Every row gives one point. Each copy is the shape, with its points in the same order, turned, moved and blurred by noise. Say if it was mirrored as well.

Shape (6 x 2)
[[ 64 -45]
 [-42  48]
 [-15 -51]
 [ 50 -54]
 [ 35  13]
 [ 14  46]]
Copy 1 (6 x 2)
[[-62 -35]
 [ 57  41]
 [-46  40]
 [-66 -21]
 [  0 -22]
 [ 35 -11]]
Copy 1 is: only turned
Copy 2 (6 x 2)
[[ 43 -64]
 [-16  72]
 [-33 -32]
 [ 36 -71]
 [ 42   3]
 [ 42  33]]
Copy 2 is: only turned

Shape (6 x 3)
[[-58 -72  10]
 [-29 -40 -18]
 [  9  -1  19]
 [ -8  38  15]
 [ 74  39 -20]
 [-41  22  -1]]
Copy 1 (6 x 3)
[[-51 -44 -60]
 [-46 -20 -16]
 [  9  11 -10]
 [  1  49 -12]
 [ 31  35  71]
 [-36  42 -25]]
Copy 1 is: mirrored
Copy 2 (6 x 3)
[[ 32  13  74]
 [ 15  26  31]
 [ 26 -24 -16]
 [-15 -42 -22]
 [ 12   0 -95]
 [-28 -24  10]]
Copy 2 is: mirrored

Shape (9 x 4)
[[ 52 -79 -19 -39]
 [ 23  20 -24 -43]
 [  6  28  -6  39]
 [ 52 -44  -1  -8]
 [ -7 -18  15  45]
 [ 36 -17   3 -27]
 [  9 -63   3 -17]
 [ 24  54  -2 -20]
 [ -1  28  46  33]]
Copy 1 (9 x 4)
[[-10 -24 -53 -90]
 [ 22  -2 -41   5]
 [ -4 -40  26  24]
 [  1 -35 -16 -62]
 [-39 -30  42 -13]
 [ 13  -8 -19 -37]
 [-37  -5 -19 -60]
 [ 41  -3  -7  28]
 [  2  -5  63   9]]
Copy 1 is: only turned
Copy 2 (9 x 4)
[[-95  -6  47  41]
 [ -2 -56  31   4]
 [ 20   5  40 -41]
 [-46   0  57  21]
 [ -3  41  19 -30]
 [-28 -18  51  29]
 [-54  21   0  29]
 [ 35 -50  42   1]
 [ 48  24  32  -5]]
Copy 2 is: mirrored

Shape (12 x 6)
[[ -4  12  79 -10   8 -58]
 [ 12 -20 -16 -28  35  10]
 [ -6  20  15  19 -39 -61]
 [-10  56 -13 -18 -17   0]
 [ -8 -51  15 -29 -55 -50]
 [  9  21  20  16 -41  11]
 [  7  19 -13 -65   0 -11]
 [ 15  32 -44 -17 -44  27]
 [-24   0  10  91  11   1]
 [ 10 -20  28  20 -31 -15]
 [-14  16 -20 -47 -22  60]
 [-37  26 -29 -34  56  31]]
Copy 1 (12 x 6)
[[ 52  16  65  19  44   3]
 [-37 -27  11  21  -8  41]
 [ 38  10  10  58  27 -42]
 [ 18 -41 -32  13  25  -8]
 [ 17  39   7  95  41  34]
 [ 54   0 -25  30 -14  -5]
 [-12 -53  -2  39  32  31]
 [  6 -41 -69  46  -6   4]
 [  6  52   0 -12 -40 -43]
 [ 34  25   6  44 -11   2]
 [  0 -38 -57   4   5  53]
 [-43 -41  -8 -46  19  31]]
Copy 1 is: mirrored
Copy 2 (12 x 6)
[[-18  76  29  20 -44  73]
 [ 41  16  -5 -17 -34  -2]
 [-35  42  38  -7  22  51]
 [  6 -25  34 -20 -20  66]
 [-16  54 -43   8  32  40]
 [-14  -5  23  40   5  34]
 [ 39   3  -2 -32 -20  56]
 [ 26 -50  11  -4  18  31]
 [-64   9  52   2 -23 -29]
 [-17  36  11  33  -7  11]
 [ 36 -48 -27   2 -34  29]
 [ 16 -23  -1 -55 -87  17]]
Copy 2 is: only turned
Copy 3 (12 x 6)
[[-28  69  46   7  46 -47]
 [  2  37 -47 -23  22  20]
 [-21  33  48  -4 -26 -36]
 [ 35  59 -13  20 -34 -14]
 [-88  25   0   3 -12 -15]
 [ 14  13  16  41 -11  -3]
 [ -2  66 -52   8  -7 -22]
 [ 30  15 -39  27 -47  -3]
 [ 29   3  75 -21  -2  44]
 [-26   3  32  14   2  -3]
 [ 23  49 -54  50 -20  34]
 [ 47  90 -36 -11  -1  50]]
Copy 3 is: mirrored
Copy 4 (12 x 6)
[[-17  65   3  37  41 -82]
 [ 15  21  12  51 -18  18]
 [-15  -4  -3  -5   5 -84]
 [ -7   3 -53  -3   5 -12]
 [-51 -21  22  66  -8 -69]
 [-33  -7   0 -10  31 -16]
 [  4   3 -44  61  -1  -8]
 [-12 -44 -36   2   0  15]
 [-14  37  51 -62 -19 -27]
 [-31   0  35  10  18 -39]
 [-41  -7 -40  29  -2  49]
 [  6  55 -40  23 -44  38]]
Copy 4 is: only turned

Shape (9 x 6)
[[-45 -27  45 -11  34  20]
 [-35   2 -15 -26 -47 -21]
 [ 28 -15 -78  46  49 -26]
 [ 19  28 -59  -7   6  -7]
 [-40  37   2  20 -25 -11]
 [-26  -9 -74  29   3  -4]
 [-50 -35  30  -7 -32 -37]
 [  2 -24  26  14   2  30]
 [  8 -15   0  -9  -6 -56]]
Copy 1 (9 x 6)
[[  5   8  21  14 -69 -40]
 [-54  17  23 -37  -8  18]
 [ 41  63 -12  26 -21  95]
 [-15  15 -33  -5 -10  71]
 [ -9  27 -15 -60 -16  -3]
 [-15  80 -12   0 -15  51]
 [-18  25  67 -34 -23 -19]
 [ 16   8   5  23 -10 -24]
 [  7   1  46 -25 -18  46]]
Copy 1 is: only turned
Copy 2 (9 x 6)
[[-12  20  45  -9 -57 -16]
 [ 14  55  26  35  23  29]
 [-57  -2 -46 -27  63 -35]
 [-32   5 -37  28  40  18]
 [ -6   8  43   5  23  49]
 [-38  42 -24 -26  47  17]
 [ 24  53  73  11   7  -6]
 [ 20  -1   9 -18 -26  -7]
 [  2  18  28  33  43 -33]]
Copy 2 is: mirrored

Shape (13 x 8)
[[-52  -9 -52  30  50  23  33  57]
 [ 22  65 -27 -32   4  -5 -40  69]
 [ -8  31 -51  22 -14 -30  14 -16]
 [-65   5  19 -22 -40 -23  32 -18]
 [-33 -44  -1 -31  58  48  40 -25]
 [-52  -9 -54  23 -42  20 -26   7]
 [  0  69 -16  28  30 -17 -51   6]
 [ -3  14 -64 -18 -41 -11 -23  53]
 [-50 -47  32  43  53 -37 -13 -41]
 [-35  -8  -4   6  -6   1 -16 -33]
 [-24  22  43  -6 -15  55   1  54]
 [ -3  10  44  55  15  23   2 -11]
 [ 44   2  48 -10 -27  36 -60  52]]
Copy 1 (13 x 8)
[[ 51 -86 -68 -25  25  25   3  30]
 [ -1 -36  55 -18  -1  -4   1  94]
 [ 16 -34 -12  25   8 -60  12   9]
 [ 27  28 -54 -13 -47 -34 -27  -3]
 [ -1 -15 -80  29  -9  79  -6   0]
 [ 27 -73 -12  -1 -56 -26   1 -14]
 [ 41 -20  37  14  10 -14  61  50]
 [-17 -69  14 -24 -29 -39 -13  38]
 [ 30  16 -59 -16  -3  19  80 -50]
 [ 23  -6 -24  12 -32  -3  18 -16]
 [ 63  -7  19 -27 -29  44 -51  26]
 [ 71   6   6  11  19  24  10 -29]
 [  1  -7  90 -34 -23  49 -23   3]]
Copy 1 is: only turned
Copy 2 (13 x 8)
[[-95  48 -27 -31  -9 -38  30 -23]
 [ 32  86 -48 -19  27 -39  24  47]
 [-11  35 -13  32  -8  28  50  10]
 [-31   4  -5  33  63  40 -13  -1]
 [-71 -53 -26 -36 -12 -14 -25   8]
 [-25  21  33  15  43 -25  62 -15]
 [ 39  47 -70  12  -3 -20  47 -26]
 [  0  68  15 -10  36 -17  58  41]
 [-21 -27 -36 -39  -1  42   0 -90]
 [ -2 -15  -7   6  24   9  15 -24]
 [-13  47  -7   7  40 -57 -56  -5]
 [  8  12 -14  15 -26 -16 -37 -60]
 [ 67  52  16 -38  24 -55 -46   2]]
Copy 2 is: mirrored
